Rows are points. The ring and each string are closed loops that go straight from each point to the next, and from the last back to the first. Before rounding, they use only three directions, however many columns there are. How many times does the string pass through the ring? Passing back the other way cancels.

Ring:
[[ 0.21  0.52  0.01  0.16]
 [ 0.24  0.27  0.57  0.21]
 [ 0.15 -0.01  0.75  0.07]
 [ 0.00 -0.23  0.56 -0.21]
 [-0.13 -0.14 -0.06 -0.38]
 [-0.11  0.13 -0.40 -0.26]
 [ 0.01  0.38 -0.41 -0.07]]
String:
[[ 0.08 -0.12  0.79  0.09]
 [ 0.24 -0.02  1.05  0.15]
 [ 0.20  0.04  0.89  0.22]
 [ 0.09  0.03  0.66  0.24]
 [ 0.26  0.13  0.96  0.31]
 [ 0.31  0.19  0.88  0.20]
 [ 0.18  0.17  0.41 -0.03]
 [ 0.07  0.09  0.31  0.00]
 [ 0.03 -0.06  0.59  0.11]
 [ 0.10 -0.23  1.02  0.05]
 [-0.02 -0.26  0.73 -0.01]
 [-0.04 -0.15  0.42 -0.07]
 [-0.09 -0.39  0.57 -0.28]
 [-0.09 -0.45  0.47 -0.54]
 [ 0.00 -0.15  0.21 -0.48]
 [ 0.01  0.02  0.13 -0.23]
 [-0.13 -0.10  0.08 -0.12]
 [-0.22 -0.26 -0.10 -0.45]
 [-0.17 -0.22 -0.13 -0.54]
 [-0.03 -0.06  0.00 -0.45]
 [ 0.01  0.02  0.11 -0.25]
 [-0.09 -0.10  0.15 -0.17]
 [-0.18 -0.37  0.29 -0.33]
 [-0.05 -0.42  0.57 -0.49]
 [ 0.05 -0.25  0.64 -0.33]
 [ 0.10  0.04  0.37 -0.15]
 [-0.01 -0.07  0.43  0.01]]
Times through: 4

Ring, 6 rows:
[[ 0.05  0.51  0.39  0.16 -0.38  0.51]
 [-0.23  0.59  0.14 -0.14 -0.41  0.40]
 [-0.47  0.34 -0.26 -0.20 -0.16 -0.02]
 [-0.27 -0.15 -0.32  0.16  0.23 -0.43]
 [ 0.13 -0.31  0.12  0.03  0.26 -0.40]
 [ 0.33 -0.07  0.48  0.06  0.01 -0.01]]
String:
[[ 0.39 -0.53  0.39 -0.27  0.35 -0.54]
 [ 0.30 -0.48  0.23  0.13  0.36 -0.49]
 [ 0.08 -0.14  0.10  0.28  0.15 -0.20]
 [ 0.05 -0.07  0.14  0.04  0.07 -0.16]
 [ 0.21 -0.24  0.30 -0.22  0.15 -0.30]
 [ 0.05  0.00  0.21 -0.12  0.00 -0.10]
 [ 0.05  0.07  0.16  0.23 -0.02  0.01]
 [ 0.25  0.05  0.36  0.47 -0.02  0.13]
 [ 0.53  0.12  0.77  0.30 -0.16  0.35]
 [ 0.45  0.35  0.79  0.25 -0.34  0.57]
 [ 0.17  0.52  0.47  0.50 -0.38  0.63]
 [-0.03  0.47  0.22  0.42 -0.30  0.44]
 [-0.08  0.32  0.16  0.05 -0.21  0.20]
 [-0.10  0.45  0.27 -0.34 -0.34  0.29]
 [-0.23  0.70  0.28 -0.56 -0.54  0.49]
 [-0.33  0.77  0.14 -0.30 -0.55  0.53]
 [-0.31  0.63  0.03  0.05 -0.41  0.43]
 [-0.27  0.54  0.03  0.13 -0.34  0.36]
 [-0.32  0.76  0.08  0.05 -0.51  0.57]
 [-0.21  0.77  0.32 -0.46 -0.59  0.59]
 [-0.08  0.49  0.30 -0.24 -0.37  0.37]
 [-0.05  0.33  0.22  0.01 -0.23  0.23]
 [-0.02  0.39  0.20  0.44 -0.24  0.36]
 [ 0.19  0.42  0.45  0.51 -0.30  0.52]
 [ 0.01  0.20  0.17  0.30 -0.11  0.15]
 [ 0.10  0.10  0.28  0.04 -0.07  0.05]
 [ 0.11  0.05  0.23  0.25 -0.02  0.03]
 [ 0.32 -0.20  0.36  0.32  0.14 -0.12]
 [ 0.40 -0.43  0.43 -0.12  0.27 -0.39]]
Times through: 0
String, 27 rows:
[[ 0.06  0.29  0.37 -0.18 -0.24  0.23]
 [-0.02  0.32  0.24 -0.01 -0.23  0.23]
 [-0.04  0.43  0.32 -0.25 -0.33  0.32]
 [-0.17  0.83  0.37 -0.32 -0.63  0.69]
 [-0.33  0.84  0.13 -0.10 -0.59  0.64]
 [-0.25  0.44 -0.04  0.30 -0.24  0.27]
 [-0.19  0.28  0.03 -0.05 -0.16  0.09]
 [-0.37  0.38 -0.05 -0.59 -0.25  0.03]
 [-0.64  0.46 -0.34 -0.57 -0.25 -0.03]
 [-0.66  0.37 -0.50 -0.09 -0.13 -0.09]
 [-0.27  0.21 -0.17  0.29 -0.06  0.00]
 [-0.25  0.11 -0.12 -0.07 -0.01 -0.15]
 [-0.40 -0.04 -0.36 -0.16  0.14 -0.41]
 [-0.50 -0.22 -0.64  0.22  0.34 -0.63]
 [-0.34 -0.23 -0.51  0.48  0.33 -0.52]
 [-0.21 -0.43 -0.40  0.28  0.45 -0.71]
 [-0.07 -0.47 -0.25  0.33  0.45 -0.66]
 [-0.03 -0.12 -0.04  0.32  0.16 -0.23]
 [-0.01 -0.01  0.09  0.03  0.04 -0.13]
 [ 0.20 -0.27  0.28 -0.27  0.18 -0.35]
 [ 0.46 -0.46  0.54 -0.36  0.26 -0.42]
 [ 0.47 -0.28  0.53  0.14  0.16 -0.15]
 [ 0.08  0.09  0.20  0.31 -0.03  0.06]
 [ 0.14  0.08  0.33 -0.03 -0.07  0.04]
 [ 0.28  0.12  0.54 -0.09 -0.14  0.17]
 [ 0.43  0.34  0.75  0.31 -0.32  0.55]
 [ 0.27  0.40  0.64  0.04 -0.35  0.50]]
Times through: 4
